Each point is reached from the start by the listed moves, each made 0, 1 or 2 times, or once backwards (-1), plus a little noise. Is the number of moves made odd or even? Then give how often each move was made.

Moves:
(1): [  0  -7   7 -28 -13]
(2): [-7  0 22  0 11]
(3): [ 12   1  24  -2 -10]
Start: [ 9 11 -2  3 -3]
Points:
[  3  -5 -34 -52 -31] -> even (2, -1, -1)
[28 21 60 28  1] -> even (-1, 1, 2)
[ 17  18 -31  31   0] -> even (-1, -1, 0)

Moves:
(1): [ -3   6   6 -13   5  -7   4  10  -9]
(2): [ 10   1   2   1  -8 -10   2  -1  -7]
(3): [-8  1 -6  6  5 -6 -5 -6 -5]
(4): [  5   2   3   0  -5  -6  -7   0 -15]
(5): [-1  5 -6 -6  7  5  6 -3  1]
(6): [ 0 -1 -6  3 -8 -5  8  3 -9]
(7): [  4 -13   7   7  11  10  -5   2  -7]
(8): [ -1   7  10   4   1  -8   7 -10  -1]
Start: [-1  2 -4 -1  3 -1 -4  0  2]
Points:
[  3 -20  -1  27  24  23  10 -16   3] -> odd (-1, 0, 0, -1, 1, 1, 2, 1)
[  5  15   3  26 -22 -51 -24 -37 -15] -> even (-1, 2, 2, 1, -1, -1, -1, 1)
[ -6 -13  -6  23  43  27   3 -29   8] -> even (-1, 0, 1, -1, 2, 0, 2, 1)
[ 21  54  25 -42 -12 -59  29  -4 -47] -> even (2, 2, -1, 2, 2, 0, -1, 2)
[ 26   7  48 -12   0 -46 -18   9 -60] -> even (2, 2, 0, 2, -1, -1, 1, 1)

Moves:
(1): [ -3  -2   9   1  -1 -10  10   0  -2   0   6  -6]
(2): [ 2 -4  5  1  3  4  0 -4 -2 -5  2  2]
(3): [ -5  -7   0   3   8   0 -15  -9   7   5   6  -1]
(4): [  1  -4  -4  12  16 -10   7  -6   1  -4   5  -8]
(5): [ -5   2   4  -9  17  -2 -10   8  -1   8 -16   5]
(6): [  5  -8  -1  -3   1  -6   1   2 -11  -4 -10  -4]
(7): [ 10  -7   4 -15  10  -7  -4   5   8  10   0   1]
(8): [  1   5 -11  -7  -2  -4   9  -4  -8  11   8   0]
(9): [ -7  15  -3   0  -3   2  -8  -5  -3 -11   1   2]
(10): [  8  -2  13  -2  -9   7  -3  -1   6   3  11 -13]
(11): [ -1   4  -8  -9  -3  -2  -1 -13   5   4   0  -1]
(12): [ 7  6  8  6 -7 -5 -7 -4 -2  1 -6  3]
Start: [-12   2   8   1  -1   8  11   4  -1   6   5  -4]
Points:
[-27 -15  19  48  55  -9  39   4 -12  -6   8  -2] -> odd (1, 2, 0, 2, 1, -1, -1, 0, -1, -1, -1, 0)
[  4  11 -22  -2 -18  -5 -13 -60 -27  -9 -10  12] -> even (-1, 2, 1, 0, -1, 2, 0, 1, 1, -1, 2, 2)
[ -8  31 -33 -44   2   4  14 -20 -29  20 -14   9] -> even (-1, 1, -1, 0, 1, 1, 0, 2, 1, 0, 2, 0)
[ -6  -2  49   9 -30  -2  -1 -36 -18 -12  22 -45] -> even (2, 1, 1, 0, 0, 2, -1, 0, 1, 2, 1, 1)
